Each row is a point. Two turns around zero, p and q, are shown by what they do to some points. Where does a point land after both, in the order given? Backwards means that the second turn is done in reverse. Each puzzle has new turns, and all numbers are rounded.

Turn p:
[-0.31 0.13] -> [-0.25 0.23]
[-0.09 0.26] -> [0.00 0.28]
[-0.24 0.15] -> [-0.18 0.22]
[0.36 -0.24] -> [0.26 -0.35]
[0.27 -0.29] -> [0.16 -0.36]
Turn q:
[-0.31 0.00] -> [-0.11 -0.29]
[0.02 -0.23] -> [0.22 -0.07]
[0.37 -0.18] -> [0.30 0.28]
[-0.08 0.41] -> [-0.41 0.08]
Where do these land?
q, then p backwards: [0.29 -0.31] -> [0.32 0.28]
p, then q backwards: [-0.35 0.09] -> [0.08 0.35]
p, then q: [0.07 0.22] -> [-0.12 0.20]

Turn p:
[0.14 -0.20 -0.36] -> [0.29 -0.24 0.22]
[-0.22 0.23 -0.06] -> [0.14 0.22 -0.20]
[0.36 -0.07 -0.06] -> [-0.04 -0.07 0.36]
[-0.27 0.04 0.48] -> [-0.39 0.09 -0.38]
Turn q:
[0.41 0.22 -0.09] -> [0.44 -0.04 0.16]
[-0.20 -0.11 -0.23] -> [-0.08 0.18 -0.26]
[-0.16 0.18 0.49] -> [-0.33 -0.10 0.43]
[-0.05 -0.29 -0.17] -> [-0.03 -0.04 -0.34]
Where do these land?
p, then q backwards: [0.28 -0.08 0.11] -> [-0.09 0.10 0.28]
p, then q: [0.16 0.23 -0.33] -> [0.19 -0.19 0.34]
q, then p: [-0.16 -0.53 0.28] -> [0.29 -0.43 -0.34]
p, then q: [-0.39 0.17 -0.29] -> [0.51 0.05 -0.04]
q, then p: [-0.07 -0.11 0.12] -> [0.04 -0.10 -0.14]
q, then p: [0.18 0.32 0.10] -> [-0.36 0.07 0.10]

Turn p:
[0.01 0.08 -0.09 -0.25] -> [0.00 0.17 0.19 -0.12]
[0.26 0.13 -0.22 0.01] -> [0.18 0.26 -0.14 -0.11]
[0.15 0.29 0.06 -0.12] -> [0.16 0.26 0.12 0.14]
[-0.56 0.26 -0.19 0.02] -> [-0.60 0.21 0.02 0.11]
[0.29 0.14 -0.18 0.20] -> [0.21 0.21 -0.30 -0.01]
[0.12 -0.66 0.38 0.01] -> [0.24 -0.71 0.09 -0.13]
[-0.27 -0.25 0.24 0.12] -> [-0.19 -0.40 0.03 0.11]
Turn q:
[0.38 0.03 0.13 0.14] -> [-0.07 0.20 -0.28 0.23]
[0.29 0.01 -0.09 -0.13] -> [-0.24 -0.04 -0.22 0.04]
[0.18 0.40 0.28 0.00] -> [-0.02 0.44 -0.23 -0.17]
[-0.43 -0.63 -0.46 0.09] -> [0.11 -0.67 0.51 0.27]
[-0.30 -0.06 0.04 0.08] -> [0.22 -0.04 0.22 -0.05]
[0.15 0.33 -0.05 0.02] -> [-0.23 0.27 -0.03 -0.08]
[-0.26 -0.07 0.14 -0.19] -> [0.22 -0.15 0.03 -0.24]
Where do these land?
p, then q: [-0.06 0.09 -0.15 0.20] -> [-0.14 0.00 0.23 -0.04]
p, then q: [-0.14 -0.04 0.26 0.06] -> [0.21 -0.04 0.06 0.21]
q, then p: [0.05 0.24 0.33 -0.28] -> [0.01 0.38 0.19 -0.26]
p, then q: [0.26 -0.28 -0.27 0.54] -> [-0.55 -0.42 0.15 0.12]
q, then p backwards: [-0.11 -0.01 -0.16 -0.52] -> [-0.15 -0.51 -0.17 -0.03]
